Rows are points. The window is the flat piece filled in between its corners: a triangle in 3 columns, a solid with four corners in 4, and so on. A path goes straight from each point to the next, and from the last back to the first. List the points from which the path goes on through the window.
(in the rows, 128 means zero)

Window (3 x 3)
[[ 92  89 158]
 [117 137 132]
 [174 150 113]]
Path:
(1): [ 83  78 144]
(2): [123 122 176]
(3): [113 126 179]
(4): [ 89  75 139]
(5): [152 130  93]
(6): [152 180 146]
(7): [184 152 149]
(8): [137 139  97]
(9): [112  70 138]
(10): [ 94 108 166]
(11): [107 124 160]
(12): [ 98 122 127]
(13): [178 116  89]
(14): [154 172 153]
(15): [ 75 160 182]
(16): [139 123 107]
Through the window after points: 1, 3, 7, 15

Window (4 x 4)
[[ 94 110 110 179]
 [153 162 138 132]
 [152 121 131 166]
 [168 131 131  57]]
Path:
(1): [129 152 150 139]
(2): [132 113  83 162]
(3): [150 140 107 137]
(4): [114 142 170 137]
(5): [172 112 181 156]
(6): [126 192  87 118]
(7): [146 120 110 136]
(8): [170 141 183 161]
(9): [152 126 184 130]
(10): [178 157  98 134]
(11): [139 148  87 155]
(12): [ 83  86 156 215]
(13): [133 130 169 123]
(14): [128 133 104 133]
(15): [ 79 126  73 188]
(16): [114 105 137 164]
Through the window after points: 1, 3, 5, 7, 15

Window (6 x 6)
[[162  85 101 134 149 138]
 [127 145 138  91 133 138]
 [148  80 155 110 134  80]
 [ 53 120 191 181  79  94]
 [ 58 168 160 171 111  68]
 [117  66  99 102 181 143]]
Path:
(1): [123 125 183 146 130 115]
(2): [120  76 141 131 166 116]
(3): [120 156 104 106 121 115]
(4): [134  87 116 108 109 123]
(5): [142 121 175 108 173 111]
(6): [ 96  92 146 132 170 118]
(7): [113 101  88 109 141 126]
(8): [ 64 113 136 137  89 102]
Through the window after points: 6, 8

Window (8 x 8)
[[110  83 100 104 200  71 185  36]
 [ 94 155 159 113 118 140 134  63]
 [144 159 139 111 132  95 128 158]
 [172 108 195 113 104 166 127 211]
 [168 167 148  81  74 101 123  91]
 [125 111  81 144 136 151 159 143]
 [126 114  88 126 130 106  92 108]
 [ 53 135  79  89  71 143 109 121]]
Path:
(1): [168 107 123 121  76  82 127 114]
(2): [114 158 112  96 140 133 100  99]
(3): [112 137 101  87 127 148 124 119]
(4): [126  85 144 152 108 116 146 111]
(5): [121 136 117 125  99  99 137 128]
(6): [134 169 158  57 179 154 107 122]
(7): [112 100  91  99 154 138 141  96]
(8): [117 125 121 146 112  90 162  78]
(9): [ 85 126 148 154  16 115  89 129]
(10): [104 142 106  87 117 137 133 109]
(11): [127 125 125 101 160 143 149 118]
(12): [130 103 153 120 122 102 147 102]
(13): [132  85 134 134  76  68  94  82]
(14): [121 128  84 114 164 129 128 117]
(15): [164 158 115  70 106 167  94 138]
(16): [106 105 114 164 116  65 177  85]
Through the window after points: 1, 5, 9, 11, 13, 15

Window (9 x 9)
[[117  85 159 102 159 142 195 139 108]
 [132 119 123 127 165 228  85 113  81]
 [141 161  61 167 125 125 112  93  79]
 [156  62 180 164  99 112 105 116 128]
 [125 114 163 170  85 116 158  94 145]
 [141 163 133  52  88  59 156 181 141]
 [116  78 128  86  75 109 131 160 144]
 [139 145 115  74 166  97 124  58 157]
 [ 92 129 140  87 160 122 101 136 122]]
Path:
(1): [110 115 127  89 124 127 148 110 104]
(2): [150 117 124  61 144 124 132  79  61]
(3): [122 132 150 172 110 101 137 154 190]
(4): [125 116 120 177 132  66 149 148 175]
(5): [131 111 152  38 105 133 121  89  92]
(6): [116 117 174 115  97 135 149 104  65]
(7): [129 104 137 137 140 146 148 121 140]
(8): [131 135 127 191 150 147 162 104 188]
(9): [129 117 138 134  99 115 136 103 107]
(10): [122 125 140 120 124 123 182  87  50]
(11): [139 125  91 132 141 146  91 152 156]
(12): [164 133 117 127 124 109 126 112 152]
Through the window after points: 6, 8, 10

Window (11 x 11)
[[148  92  93 108 117 115  88 132 100 130 146]
 [132 157  76 106  85 158 126  89 112 108 111]
 [189 137 106 162 167 113 121 129 167  57 161]
 [103 109 123 152 139  87 140 131 101  75 144]
 [131 179 168 134  77 186 142 144 104 133  62]
 [ 88 184 142 118 117 133  78 183 101 137 134]
 [102  91  78 104 113 110 124 151 150 134 156]
 [128 127 106 105  68 124 127 163  93  81 145]
 [128 152 103 168 104 147 108 149 116 150 166]
 [ 95  79 170 108  32 179  95  37 170 107 107]
 [193 113  92 127 185 184 155  66 167 100 219]]
Path:
(1): [165 151 103 102 104  95 103  81 146 133 155]
(2): [107  94 106 139 130 164 126 145 122  92 163]
(3): [111 143  96 140  99 157  94 148 121 114 148]
(4): [171 130 137 129 112  96 170  98 107 156 137]
(5): [162 113 140  66 125  73 124 109 128 131 154]
(6): [111 119  77 176 120 175 104 136 127  78 159]
(7): [103  93  64  87 162 128  90 166 110  64 116]
(8): [152 146 136 142  95 134 140  97 136 110 149]
(9): [154 129 117 126 111 107 111 138 116 121 160]
(10): [ 89 104 111 120 115 200 124 127 137  92 120]
(11): [132 132  90 118 122 238 139 173 123  79 114]
(12): [128 142 134 130  98 104 120 125 127 130 128]
Through the window after points: 3, 11

Window (12 x 12)
[[145 141 138 139 153 147 102  72 117 118 144  70]
 [125 124 142 110 131 113 153 146 120 134  94 143]
 [125 152  91 115 158 140  77 172 119 138 104  93]
 [105 112 111 127 127 179 105 117 172 115  88 124]
 [ 99 105 122 138 126  88  75 128 131 171  98 127]
 [103 119  86 131 170 129 155 133  74 153 168  75]
 [ 76 154 111 163 113 131 133 113 127 111  40 168]
 [117  85  33 165 107  80 117 188 136  78 136 142]
 [111 156  72 163 197 131 165  96 125  99 197 137]
 [100 202 122 123 105 179 116 111 116 139 130 139]
 [ 57  74 188 158 126 116 146 159 133  50  93 185]
 [ 64 170 145  78 104 148 117 153 171  97  68 101]]
Path:
(1): [ 98 146  86  80 138 122  84 112 120 120 107 111]
(2): [ 88 131 136 145 134 136 150 152 132 128 120 104]
(3): [101 146 132 149  99 160 122 166 155 119  89 123]
(4): [ 82 130 101  93 154  99 131 115 109 118 104 147]
(5): [123 128 121  70 166  94 152 107  50  68 121 125]
(6): [ 97 153 115 172 110 160  86 143 183 149  97 131]
(7): [ 80 158 126 146 114 113 127 170 171  89  96  76]
(8): [104 116 142  92 138 164 112  96 113 117 105 158]
(9): [ 98 129  94  99 139 113  99 121 128 112 104 105]
(10): [ 92 145 188 181 101 148 115 168 157 176  87 145]
(11): [123 131 157 170 118 150  90 155 140 218 124  76]
(12): [ 94 141 103  94 163 128 137 100 111  65 105 138]
Through the window after points: 1, 7, 9

Window (14 x 14)
[[ 90 140 175 145 102 146  96 168 161 128 125 153 105 113]
 [138 150  95 101 119  96 134 116 115 145 145 119 163 112]
 [119 107 159 181 128 214  71 123 166 166  90 108 111 130]
 [150 181 176 161 100 131 142 171 158 151  89 129 136 127]
 [111 161 143 107  79  90 161  77  95 143 107 152 178 107]
 [180 131  75  92 129 131 115  81 110 190 114 129  42 137]
 [149 145  33 135 121 132 135  88  97 157  97 109  47 122]
 [100 129 173 173 127 190  79 158 111 163 137  96  70 173]
 [123 107 193 180 103 149 131 142 129 145 146 121 122 100]
 [ 92 123 179 119  91 166 145 155 159 138 129  94 113 130]
 [133  94 130 183 114 140  53  96 146 166 101  71  53 164]
 [107 109 189 155 117 158 140 150 150 101 136 144 135 163]
 [139 184 171 142 100 143 125 100 148 114 134 120 136 108]
 [100 173 160 147 139  97 168 107 148 161 134 134 135 119]]
Path:
(1): [107 134 113 143  63 126 109 134 168 164 212 150 137  92]
(2): [105 127  98 169  97 134 102 109 160 146 150 156 145 169]
(3): [144 171 190  92 108 126 167  94  74 148  60  94 110  57]
(4): [124 151 184 120 130 133 126  89 106 122  76 102  94 136]
(5): [125 139 117 192  86 159  93 155 185 169 190 128 127 124]
(6): [127 146 159 160  72 176 121 142 152 177 133 167 104 133]
(7): [124 146 166 149 124 126 127 136 138 129 114 108 124 118]
(8): [124 132 167 130 137 157 134 117 118 129  77 104  89 150]
Through the window after points: 2, 4, 6

Window (14 x 14)
[[143 151 124 147 116 134 148 135 178 160 111 145 158 152]
 [142 154 153 169  28 170 126 101 190  83 167 130 156 149]
 [ 75  97 100 154 152  92 129 114 205 112 112 159 118 117]
 [113 152  81  68 160 160  97 147  76 104 147  91 127 123]
 [ 94 164 100 135 100 101 124 171 152 126 152 140 147  64]
 [140 126 127  70 108 138 130 150  66  99 159 128 136  97]
 [168  96 109 141 115  72 111 199  83 101 130 116 100 187]
 [174 144  72 114 140 147 123 137  85 152 110  82 118  64]
 [ 93  97 170 124 103 171 128 163 176 156 158  89 186 162]
 [ 94 128 153  96  73 125 127 162 126  89 133  97  84 182]
 [189 132 140  96 130  62  95 129 152 113 116  64 158 151]
 [100 135 185 146 115 165  92 135  71  77 143 147 116 137]
 [119 108 144 155 169 105 137  81  85 127 110  78 173 183]
 [181 167 104 173 150 160 181 108 166  87  93  92 147 114]]
Path:
(1): [132 120 100 123 106 111 129 145  94 100 116 108 147 143]
(2): [169 126 151 140 131 106 112 175 156 116 158 121  99 148]
(3): [144 122 214 160 167 163 165 172 127 114 195 125 100 177]
(4): [ 96 135  85 107  74 122  90 119 133 114  89 117 165 106]
(5): [124 118 127 119 118 101 138 150 109 100  80  96 170 139]
(6): [158 154  95 145 155 171  98 111 148 154 221 135  95  86]
(7): [127 125 101 116 123 119 147 143  96 137 174 122  82 130]
(8): [132 140 141  98 101 145 103 151 123  87  96  90 157 128]
(9): [132 108  98 144 113 167 115 161 137  77  67 137 137 138]
(10): [122 148 137 102 136  97 120 120  98 141 199  77 121 111]
(11): [139 127 137 134 126  82 142 121 169 133 165  89  76 160]
(12): [ 91 111  94 132 143 134 104 135 157  84  68 160 195  96]
Through the window after points: 1, 3, 7, 11

Window (14 x 14)
[[162 122 124  79 188 111  93 152 102 133 131 150 122 126]
 [165  89 133 153 127 130  88 110 144 108  52 160 188 158]
 [161  94 102 131 102  98 124 167 133 104 145  91 103 161]
 [152 130 109 176  91 145  86 134 127 131 160 147 119 154]
 [159 120  73  99 149 138   7 120 166 131 133  98 119 130]
 [ 77  79  92 170 172 178 163 120  90 129 109 131 104 105]
 [ 85 133 196 141 163 164  80 156 171 157 120  80 148 218]
 [ 89 101  84 133 135 152 152 158 144 111 159 159 154 152]
 [103 176 101  88 120 145  88 146  97 139 169  97 112 145]
 [172 109 132  79 130 164 109 129 113 144 130 137 103 112]
 [157 110  99 103 189 144 128 117 123 171 130 103 139  97]
 [ 84  94 172 157 105 133  91 134 130 156 144  93 128 143]
 [121 134 111 128 113 121 149 164 137 152 141 116  76  92]
 [133 138 198 101 169 119  83  94 179 140 131  85 126 172]]
Path:
(1): [110  90 120  97 146 141  79 130 152 157 137 155 111 167]
(2): [143 137 146 156 124 136 112 129 122 114 117  81 155 123]
(3): [140 130 115 141 140 140  90 160 135 121 152 109 124 135]
(4): [117 116 124 112 116 137 120 103 129 172 139 132  85 135]
(5): [136 111 128 125 118 138 119 130 124 147 120 129 127 162]
(6): [133 121 136 125 185 124  91 168 144  77 139 109 147  99]
(7): [188 143 161 123 196 127  87 166 157  73 113  82 150 149]
(8): [ 97  81 111 144  98 147 108 100 124 178 105 157 147 148]
(9): [103 111 108 121 141 157 111 137 107 165 136 117 101 153]
(10): [120 137 112 134 135 131 130 147 145  87 148 123 150 108]
(11): [112 157 165 139 175 184  94 159 157 106 161  87 163 140]
(12): [110  76 117 127  87  97 104 114 102 183 124 117  93 135]
Through the window after points: 1, 7, 9, 11
